Rows are points. Each copy is the shape, with its points in the same order, turned, moved and blurred by noise. Is it also mirrored, or only turned?

Shape, 7 rows:
[[ -5  -9]
 [-35  16]
 [  9  17]
 [  0 -27]
 [-50 -16]
 [ 21 -18]
 [ 33  -9]]
Copy 1, 7 rows:
[[-10  -7]
 [-46  26]
 [  3  17]
 [ -7 -21]
 [-60 -10]
 [ 15 -16]
 [ 23 -10]]
Copy 1 is: only turned
Copy 2 (7 x 2):
[[-13   4]
 [  4 -34]
 [ 16   7]
 [-26  17]
 [-32 -34]
 [-15  31]
 [ -1  41]]
Copy 2 is: mirrored
Copy 3, 7 rows:
[[ -1  -2]
 [-28  31]
 [ 11  23]
 [ -2 -17]
 [-51  -1]
 [ 22 -11]
 [ 34  -6]]
Copy 3 is: only turned
Copy 4 (7 x 2):
[[-10   8]
 [-11 -35]
 [ 18   3]
 [-21  24]
 [-44 -21]
 [  5  32]
 [ 19  36]]
Copy 4 is: mirrored

Shape:
[[ 37 -15  53]
 [ -2  12  12]
 [-15   7  12]
 [-14  -9 -25]
 [  9  22  -4]
 [-24   2  -6]
 [-21 -28 -23]
 [ 13 -19  11]]
Copy 1 (8 x 3):
[[ 54 -45   5]
 [ 12   0  20]
 [  0  -5  25]
 [-24   9  -5]
 [ 14  19   9]
 [-18   6  20]
 [-39  -8  -7]
 [ 12 -21  -6]]
Copy 1 is: only turned
Copy 2:
[[ 51  -6 -33]
 [  8  11   8]
 [ -5  15   2]
 [-30 -13  14]
 [  8   0  27]
 [-24  10  10]
 [-42 -18  -5]
 [  7 -16 -13]]
Copy 2 is: mirrored
Copy 3 (8 x 3):
[[ 60  17  -2]
 [ -3  34   3]
 [ -8  39   6]
 [-35   9  -4]
 [-10  26  32]
 [-31  34  -2]
 [-37   1 -20]
 [ 12   8  -3]]
Copy 3 is: mirrored
Copy 4, 8 rows:
[[-32  21  56]
 [-17 -17  -2]
 [-30 -10 -11]
 [  3  -2 -28]
 [  3 -23   5]
 [-20  -9 -28]
 [ -6  22 -38]
 [ -8  22   6]]
Copy 4 is: mirrored

Shape, 6 rows:
[[ -6 -14   7]
 [ -7  31 -60]
 [ -3   9  -3]
 [-13   0   9]
 [  7  49 -14]
 [-32   2   8]]
Copy 1, 6 rows:
[[ 17   0   0]
 [-55 -40   8]
 [-10   1   5]
 [  6   6  13]
 [-50  10   8]
 [  8  -1  30]]
Copy 1 is: only turned
Copy 2 (6 x 3):
[[ 13 -21   3]
 [ 26  47  51]
 [ 11   3   8]
 [ -1  -5   7]
 [ 19  50   3]
 [-17  -6  13]]
Copy 2 is: mirrored
Copy 3, 6 rows:
[[ -2 -22  -6]
 [-11  57 -24]
 [  5   2  -2]
 [ 11 -14  -7]
 [ 23  39  14]
 [ 20 -15 -24]]
Copy 3 is: mirrored

Shape, 9 rows:
[[ 18   2  12 -17]
 [ -3 -17  10   9]
 [  1 -22   1   4]
 [-30  13  13  -4]
 [ -4 -17  22   8]
 [ 21 -39  28   3]
 [ 17  42  -8   4]
 [-38  -6  39   4]
 [-14  -4   1 -24]]
Copy 1:
[[ 27  11   9 -10]
 [ 19 -12 -16 -11]
 [ 16 -17  -1 -13]
 [-15  20 -17 -18]
 [ 24  -2 -24 -14]
 [ 52 -13 -14 -22]
 [  0  28  13  34]
 [ -4  17 -44 -33]
 [ -5   6   8 -28]]
Copy 1 is: mirrored
Copy 2, 9 rows:
[[ -6   9  -4 -18]
 [  2 -15  24  -7]
 [ 13 -13  19 -10]
 [-13   8  27  22]
 [ -9 -17  26 -11]
 [ -3 -23  20 -44]
 [ -6   2 -31  24]
 [-31  -4  51   8]
 [  5  21  22   0]]
Copy 2 is: mirrored
Copy 3, 9 rows:
[[ 12  11  26 -29]
 [-14  -3  25  -3]
 [ -3  -8  29  -1]
 [ -9  22  -8   2]
 [-20   5  27  -5]
 [-18  -2  60 -15]
 [ 16  -6 -17 -44]
 [-36  33   8   9]
 [ 14  19  12   3]]
Copy 3 is: mirrored
Copy 4:
[[ -7  -5  26  -8]
 [ 12 -14  -7 -12]
 [  4 -20  -7  -9]
 [  4  26 -11 -22]
 [ 20 -12  -2 -22]
 [ 15 -44  13 -24]
 [  2  25  23  27]
 [ 26  16 -15 -45]
 [-20   6  -2 -19]]
Copy 4 is: mirrored

Shape (12 x 6):
[[  7  14   4  14 -45  27]
 [ -7  20 -13  -6 -10  -9]
 [-19  11 -20  23  -1  13]
 [ 30  -1 -34   2 -15 -26]
 [ -3 -30 -20  35  34  31]
 [-30 -48  40   1 -13   3]
 [ 12   0 -19  29  14 -16]
 [ 15  23  22   9  22 -27]
 [ -5   9  -6 -24  12 -11]
 [  8 -16 -23 -18 -17 -11]
 [ 33  -4   5   7   5   0]
 [ 11  -6   4   3  -1  -2]]
Copy 1:
[[-20 -23 -17  31  -9   6]
 [-14  14  -5 -10 -12  -1]
 [-11 -10 -22 -19  15   6]
 [  1   7  16  -2  -3 -44]
 [ 32 -31  -7 -26  47  12]
 [-12  -9  42   9  24  60]
 [  9  11  -3 -11  30 -19]
 [ 16  51  -7   9  14   4]
 [  8  23   8 -20 -17   9]
 [ -4  -6  31 -10 -15 -12]
 [ 26   6   6  18   9  -7]
 [  9   4  10   7   7   5]]
Copy 1 is: only turned
Copy 2 (12 x 6):
[[ 35  -3 -12 -33 -14  15]
 [ -6 -16 -16  -8  11  18]
 [ -4 -10  -3   3 -21  30]
 [ 25 -21 -30  25  28   7]
 [ 11 -11  35  42 -37  17]
 [ -5  28   9  -5 -30 -47]
 [ 11   2  -8  37   8  25]
 [ -6  29   4  10  36  19]
 [-17 -19   2   3  18  -2]
 [ 15 -29 -16  10   8 -19]
 [ 27   9   9  15  18   6]
 [ 12   3   3  10   6  -4]]
Copy 2 is: only turned

Shape (12 x 6):
[[ -1 -11  -1   9  33   4]
 [  9  -6 -21  15 -13  -2]
 [ 11   1   6  -9  30   8]
 [ 13  -4  17  -2  -2   3]
 [ 13 -15  18 -10  15   7]
 [ 14  14   1  11 -12   5]
 [-17   0  11  46 -13   0]
 [ -3   8  -1   0 -10  -7]
 [ 11   6  10  -3  -9   5]
 [ -2   8  16  -7   0   8]
 [ 11 -12 -60  -3  -9   1]
 [ 13  -5   2  11 -10 -43]]
Copy 1 (12 x 6):
[[ 17 -15 -14 -16   6 -11]
 [ -7  -9  12   3   4  21]
 [ 17   5 -25 -19  -4  -1]
 [ -4  20  -9  -8  -3   0]
 [  6  17 -12 -22  -9  -8]
 [ -9  12 -10   4  10  20]
 [-25  -9  -2  18  32 -12]
 [ -9   3 -11  13  -7   9]
 [ -8  18 -14  -2  -3  10]
 [-10  14 -26  -3  -6   0]
 [  1 -33  19  -7 -17  45]
 [ 15  13  16  31  -4   0]]
Copy 1 is: only turned
Copy 2, 12 rows:
[[  0  -7   3  16 -16 -13]
 [  6   4 -22  -9  -9  21]
 [ 15   7  17  16 -10 -10]
 [  0  25  12   3  -8  13]
 [  2  23  16   6 -16  -7]
 [ 11  10   1   3  -3  33]
 [-31 -12  -5   6 -11  41]
 [  1   5   3  -9   9  19]
 [  8  18  11  -3  -3  21]
 [  2  11  25  -2  -1  14]
 [ 32  -7 -41 -31  -9   2]
 [-15  24 -24   7  24  12]]
Copy 2 is: only turned
